Each row of a before or after table is a point. One or more steps were done to the points. Then noise was added and the rows were shuffled. The steps act on how far a point lies along the listed directions, d1 being the first. Name the steps. A step turns or swaps two directions, mirrors them in a line or flattens them onto one, adds a multiple of one to another, or multiplies one. Angles are multiples of 10 degrees, from the lower direction toward the higher: turns from -170 to 170, lines from 10 to 170 but not 90. Use the fewest steps. Two steps may share a direction if one is a turn and the other turns, adds or multiplies; they go together, in the order done. Otherwise the lowest direction goes first.
In the rows, 128 means zero.

Directions:
(1): [176 145]
(2): [111 176]
Before:
[[114 155]
 [ 42 187]
 [136 170]
 [144  90]
 [123 122]
 [179 136]
 [164 126]
 [117  91]
 [ 91 106]
 [ 98 181]]
After (10 x 2):
[[201  53]
 [111  88]
 [129 179]
 [167 143]
 [118 162]
 [ 93 111]
 [157 119]
 [186 109]
 [121 120]
 [ 88 137]]
Steps: mirror d1 and d2 in the line at 30 degrees

Directions:
(1): [152 146  88  95 127  99  72 182]
(2): [ 85 165 191 143 116 102  81 126]
Before, 11 rows:
[[194 104  41  80 134 116 107 178]
 [ 83 132 195 162 125 159 132  79]
 [136 133 107 128 128 144 156 115]
 [187 127  43  94 151 143 119 195]
 [109 149 162 162 131 101 100 134]
 [131 123 132 130 121 127 116 149]
 [172 123  81 133 132 107 114 154]
 [ 69 149 197 162 123 126 101 122]
 [ 93 127 179 141 123 121 150  87]
 [175 113  53 120 134 139 123 159]
 [ 82 150 191 150 124 141 165 108]]
After (11 x 8):
[[209  86  18  80 143 143 149 167]
 [125 114 142 125 122 128 119 151]
 [186 101  38 120 141 152 151 149]
 [ 83 142 189 144 116 112 122  98]
 [ 97 162 189 165 127  90  78 130]
 [144 124  92 124 134 148 163 120]
 [181 106  74 126 135 120 129 146]
 [ 68 145 212 157 122 144 103  92]
 [ 72 161 198 144 117 125 138 120]
 [206 110  24  98 150 170 154 183]
 [ 53 168 233 167 115 110  67 123]]
Steps: multiply d1 by 0.7; multiply d2 by 1.6

Directions:
(1): [ 93 144 173 140 130 120  85  48 128 102 157  79]
(2): [168  89  74 145 170 135 116  99 172  64 105 118]
(3): [135 184 117 140 161 207 141  98  77 126  95 143]
(4): [145  71 116  70 163 161  89 129  87 164 163 100]
Before, 10 rows:
[[117 162 132 150  82 118 177 180 105 183 126 178]
 [146 119 101 121 171 129 110  99 130  97 126 132]
 [ 73  97 152 127 106  71  94 101 166 140 158 105]
 [128 104 154  75 141 191 111 143  74 208 163 122]
 [128 147 140 143 144 123 112 124 161 126 108 135]
 [152  94 114 120  92  85 125 155 131 164 137 139]
 [ 75 206 179 166 142 135 109  43 137  82 143  91]
 [140  65 115  45 156 155 100 188  63 242 188 110]
 [120 155 134 130  70  94 154 153 144 165 129 133]
 [111  77 146 122 125  93 126  65 163  94 144 101]]
After, 10 rows:
[[ 86 170 176 108  79 115 163 210  77 243 166 152]
 [ 82 198 201 144  74 146 167 156 108 194 131 166]
 [132 121 124 102 156 131 114 112 101 139 143 129]
 [117  39 141  76 150 116 100  69 129 128 168  85]
 [ 86 197 162 177 151 130 109  32 153  57 130  91]
 [139 127 128 126 160 133 100 118 160 131 110 127]
 [166  73  99 105 105  94 115 150 129 160 145 130]
 [147 125  95 140 103 102 147 131 173 125 112 124]
 [ 96  57 130 103 139  90  70  99 162 137 173  89]
 [137 160  95 187 100 107 190 157 156 120  91 185]]
Steps: add -1 times d3 to d2; turn d2 and d4 by 70 degrees

Directions:
(1): [120 149  98 144 179 137 129 149 193 157  96 224 130 153 114 168  78 159
 134  87 167 147 142  86]
(2): [104 154 136  61 138  96 115 178 111 100 164 151 112  65 178 120 122 114
  86 138 178 214 110 118]
(3): [152  95 192 193 107 153  62 114 142 166 109 136 135  79 105 122 131 128
  30 125 156 140 148 136]
Before:
[[150 140 130 196 160 169 121 105 226 177  66 215 128 192  84 175  52 162
  113  78 167 130 169  91]
 [131 146 169 116  95 122  83 152  83 116 163  99 120  34 172  88 162 108
   41 154 173 218 124 122]
 [145 137 186 109  87 130  67 140 131 137 157 132 105  63 153  93 132 131
   23 155 173 185 125 134]
 [155 107 191  86 101 124  87 144 104 132 161  85 128  57 168  92 147 105
   74 157 139 179 103 167]
 [123 159  71 170 187 142 159 103 185 169 103 199 135 221 104 175  91 158
  204  90 129  63 180  83]
 [124 126 131 126 135 116  62 181 159 140 122 185 120  21 167 136 104 156
   47 126 193 220 128 125]
 [143 118 179 141 115 149 110 106 141 120 159  89 135  91 136  92 172 123
   97 131 143 137 135 141]
 [118 107 147 206 171 163 139 125 168 186  88 205 139 135  96 166  89 155
   96 124 154 126 149  92]
 [100 125  82 129 163 113 172 132 189 145  89 196 105 155 117 129  73 166
  184  96 133 116 148  85]
 [122 131 144 112 129 101 157  94  69 112 165  78 144 126 144  90 176 103
  147 161  81 114 111 144]
 [109 143 149 112 148 144 114 149 108 113 138 156 106 127 123 134 118 136
  137 123 128 142  92 126]]
After, 11 rows:
[[144 149 119 198 150 161  96 133 178 180  92 203 138 123 110 148 101 163
   86  89 183 167 156  78]
 [114  86 197 140 102 126 132 119  60 127 157  69 131  55 152  97 159 102
   63 191 128 148 116 152]
 [150 112 204 112  49 128 111  92  60  92 167   9 110  92 150  77 165  79
   72 187 110 142 118 183]
 [114 163 104 121 193 111 158 126 147 143 130 198 140 147 130 139 111 140
  144 113 135 145 125  87]
 [119  84 122 130  82 115 178  84  97 106 127  40 109 141 125  68 153 125
  190 157  57  56 137 150]
 [121 125 145 148 138 161 120 128 108 124 123 136 110 151  95 132 126 140
  156 122  98  95 101 133]
 [124 145 163 131 158 140 104 144 180 127 150 169 133  83 152 123 137 139
   85 109 192 187 141 108]
 [153 142 158 152 119 146  74 132 184 173 118 197 117 112 123 125 103 157
   50 123 177 160 144 110]
 [129 133 139 110  88 106 154  82  45  94 190  12 120 138 160  89 191  89
  176 178  74  64 143 165]
 [159  89 130 200 101 157  73 110 155 167  85 127 136  90 111 136 125 162
   96 128 122 112 139 149]
 [157 129 146 129 169 150  95 156 196 179 103 209 133 119 128 152  82 159
   95  93 174 173 129 109]]
Steps: turn d1 and d2 by -150 degrees; add 1 times d3 to d2
